Rows are points. The points of each table are mixes of a few directions, plus a little noise. How many directions does each table use, and how many do they share? Where both have some left over, give the other angles between the two spaces (their principal angles), to ten degrees, smallest first.

First:
[[  2.3   3.1  -1.4]
 [ 36.9  16.3 -30.5]
 [-15.2 -18.8   9.9]
 [-24.0  -0.6  22.1]]
Second (5 x 3):
[[ -6.0 -10.6  -0.5]
 [ 17.0  31.9   0.6]
 [  6.4 -14.4  13.2]
 [ -9.6  32.5 -24.4]
 [ -8.1 -38.9  12.0]]
Directions: first 2, second 2, shared 1; angles 90

First (8 x 4):
[[ 22.5 -26.5  -4.9  -6.9]
 [  4.8   2.0   2.1 -23.3]
 [  1.6   8.0   9.6   7.0]
 [-10.5   3.2 -10.2 -27.7]
 [  9.4  21.6  31.1  26.2]
 [ 16.7  15.7  28.4 -14.2]
 [-33.7 -19.9 -44.4  23.4]
 [-12.7  -3.8 -12.1  17.5]]
Second (5 x 4):
[[ 30.0 -21.4   6.0  -4.4]
 [ -8.3  22.3  16.0  18.3]
 [-19.5  20.1  -1.2 -19.1]
 [-32.1   4.7 -22.1  15.6]
 [ 30.1 -25.4   1.5 -10.1]]
Directions: first 3, second 3, shared 3

First (9 x 6):
[[  1.8   3.1   5.1 -35.5 -45.2 -30.3]
 [ -1.2  -2.8  -3.9  29.9  37.7  25.3]
 [  1.6   4.1   6.3 -44.7 -56.6 -38.2]
 [ -0.5  -1.6  -2.3  17.3  22.3  14.8]
 [ -1.3  -2.1  -3.8  27.7  35.2  23.7]
 [ -0.9  -1.4  -2.0  14.6  18.9  12.9]
 [  0.4   0.4   0.4  -6.2  -8.0  -5.4]
 [ -0.3  -0.8  -1.4   9.9  12.5   8.4]
 [  0.6   1.2   2.0 -12.4 -16.2 -10.8]]
Second (8 x 6):
[[  4.3   6.8   4.3  12.7  -3.8  -4.7]
 [  1.9  -2.5   1.7  -7.1  14.8 -10.7]
 [  4.2  12.2   3.3  23.2 -22.5   7.5]
 [-26.5 -32.5 -23.1 -50.5  -6.9  34.5]
 [ 16.0  25.7  13.5  44.8 -18.0 -10.8]
 [  3.8  10.1   3.7  18.6 -14.4   3.0]
 [ 11.2   1.8   9.3  -2.3  31.9 -29.9]
 [-13.4 -23.2 -11.9 -40.4  15.7   7.8]]
Directions: first 1, second 2, shared 0; angles 80

First (9 x 8):
[[  6.1  10.8  25.3   2.3  18.1 -21.0 -24.3  21.8]
 [ -0.7   7.6 -14.8 -10.2  -0.9 -14.3  -9.5 -10.8]
 [ -4.7 -10.5  15.7   5.9 -10.7  31.6  17.1   7.4]
 [ 26.2  -9.6  10.1   2.3 -41.4   1.1 -33.5  15.1]
 [-29.7 -19.8 -25.5 -22.0  11.0  -7.9 -24.1 -27.3]
 [-19.6 -12.2 -12.1   3.0  29.9  -8.6   0.9 -11.1]
 [ 24.4  38.2 -25.3  -8.7 -31.3  -1.6  38.6 -14.4]
 [ 15.5 -18.3   3.6  33.2 -12.4  23.2  20.8  11.6]
 [-20.8  13.5  21.5  -5.0  35.2  -1.2  12.6   6.8]]
Second:
[[-22.6  39.2   9.7  53.1  -5.7  18.2 -15.3 -31.4]
 [-35.2  14.8 -24.2  33.3 -11.3  13.1 -17.5  29.0]
 [ 27.5  -9.9  10.8 -23.3  12.1  -1.7   6.7 -15.8]
 [ 36.3  -9.3   9.7 -24.8  19.4   5.0   3.4 -19.2]
 [  7.6   0.5  10.2  -3.2   2.0  -2.4   3.5 -14.0]
 [-35.7 -10.5 -20.2   2.4 -22.3 -17.6   3.4  46.6]
 [-10.2 -11.8 -19.9  -7.0  -5.2  -3.1  -2.4  34.1]
 [ 17.3 -12.0   3.4 -20.8   6.4  -4.9   6.0  -3.0]
 [ 16.3  -1.6  20.1  -9.1   4.7  -7.3   9.8 -27.0]]
Directions: first 5, second 3, shared 0; angles 70, 80, 90
